Rows are points. Two turns around zero, p and q, are shown by what they do to some points. Where does a point land after both, in the order given? Backwards means that the second turn is done in reverse. Each puzzle has new turns, and all numbers are rounded.

Turn p:
[-0.22  0.29  0.31] => [0.15 0.29 0.35]
[ 0.29 -0.05 -0.58] => [-0.20 -0.05 -0.62]
[-0.03 -0.10 -0.76] => [-0.55  0.03 -0.53]
[ 0.23 -0.28  0.23] => [ 0.21 -0.37  0.05]
[0.05 0.19 0.24] => [0.26 0.12 0.13]
[-0.32 -0.05  0.58] => [ 0.14 -0.03  0.65]
Turn q:
[-0.03  0.35 -0.11] => [-0.13  0.34  0.02]
[-0.02  0.25  0.26] => [0.14 0.22 0.25]
[0.33 0.27 0.04] => [ 0.24  0.33 -0.14]
[-0.28 -0.86 -0.20] => [-0.26 -0.88 -0.13]
Where do these land?
q, then p: [ 0.12  0.07 -0.54] => [-0.45  0.30 -0.15]
p, then q: [ 0.20 -0.36 -0.18] => [-0.20 -0.37 -0.17]
p, then q: [0.28 0.31 0.39] => [ 0.43  0.25 -0.29]
q, then p: [ 0.12 -0.33  0.17] => [ 0.03 -0.36 -0.15]
q, then p: [-0.72  0.31  0.17] => [0.20 0.15 0.76]

Turn p:
[ 0.24  0.27 -0.19  0.27 -0.03  0.24] => [ 0.01  0.08 -0.13  0.52  0.03  0.05]
[ 0.14 -0.05 -0.02 -0.02 -0.51 -0.34] => [-0.06 -0.20 -0.09 -0.06 -0.58  0.07]
[ 0.06 -0.35  0.41 -0.11  0.31 -0.04] => [ 0.14 -0.24  0.39 -0.25  0.21 -0.26]
[-0.04 -0.01  0.40 -0.86  0.30 -0.07] => [ 0.59  0.21  0.46 -0.61  0.08  0.10]
[ 0.03  0.16 -0.21  0.52  0.11  0.55] => [-0.20  0.00 -0.19  0.62  0.44  0.09]
[-0.03 -0.27 -0.39  0.18  0.24  0.54] => [ 0.06 -0.17 -0.42  0.21  0.60 -0.02]
[-0.37  0.44 -0.11  0.36 -0.72 -0.10] => [-0.65  0.14 -0.19  0.19 -0.46  0.52]
[-0.03 -0.19  0.13 -0.35  0.30 -0.78] => [ 0.12  0.17  0.19 -0.63 -0.32 -0.54]
Turn q:
[ 0.46  0.25  0.31  0.15 -0.14 -0.38] => [-0.02  0.13  0.54  0.22 -0.07 -0.44]
[-0.46 -0.03 -0.62  0.21 -0.34  0.05] => [ 0.07  0.01 -0.77  0.15 -0.37 -0.01]
[ 0.14 -0.26 -0.39 -0.41 -0.10  0.21] => [ 0.11  0.05 -0.18 -0.59 -0.24  0.10]
[-0.19  0.32  0.01  0.18  0.38  0.36] => [ 0.13  0.23 -0.06  0.28  0.27  0.47]
[-0.15  0.17  0.45 -0.49 -0.35  0.34] => [-0.66  0.03  0.25 -0.15 -0.23  0.40]
[ 0.46  0.39 -0.24  0.44  0.41 -0.31] => [ 0.60  0.45  0.19  0.32  0.24 -0.36]
[ 0.44 -0.49  0.23  0.36  0.42  0.05] => [ 0.57 -0.46  0.41 -0.04  0.29 -0.01]
[-0.44 -0.45  0.20  0.05 -0.03 -0.59] => [-0.32 -0.55 -0.27  0.05  0.30 -0.46]
[-0.26  0.10  0.06 -0.49 -0.25  0.29] => [-0.48  0.11 -0.10 -0.26 -0.19  0.34]
Where do these land?
q, then p: [ 0.28 -0.57 -0.09 -0.27  0.22 -0.21] => [ 0.54 -0.06  0.10 -0.46 -0.11 -0.23]
q, then p: [ 0.35  0.24  0.21 -0.41 -0.36 -0.23] => [-0.24  0.21  0.38 -0.36 -0.31  0.31]
q, then p backwards: [-0.02  0.10  0.31  0.43 -0.06  0.35] => [ 0.30  0.22  0.23  0.12 -0.32  0.34]
q, then p: [-0.55  0.15 -0.10 -0.15  0.53 -0.47] => [-0.05  0.63 -0.28 -0.09  0.36 -0.50]
q, then p: [ 0.26 -0.50 -0.04  0.52 -0.70  0.39] => [-0.01 -0.98 -0.17  0.09 -0.42  0.24]
p, then q backwards: [ 0.21  0.04 -0.28  0.03  0.19 -0.14] => [ 0.01  0.09 -0.28  0.16 -0.04 -0.25]
p, then q backwards: [-0.53  0.54  0.01 -0.15  0.19  0.32] => [-0.09  0.56  0.05 -0.34  0.46  0.28]
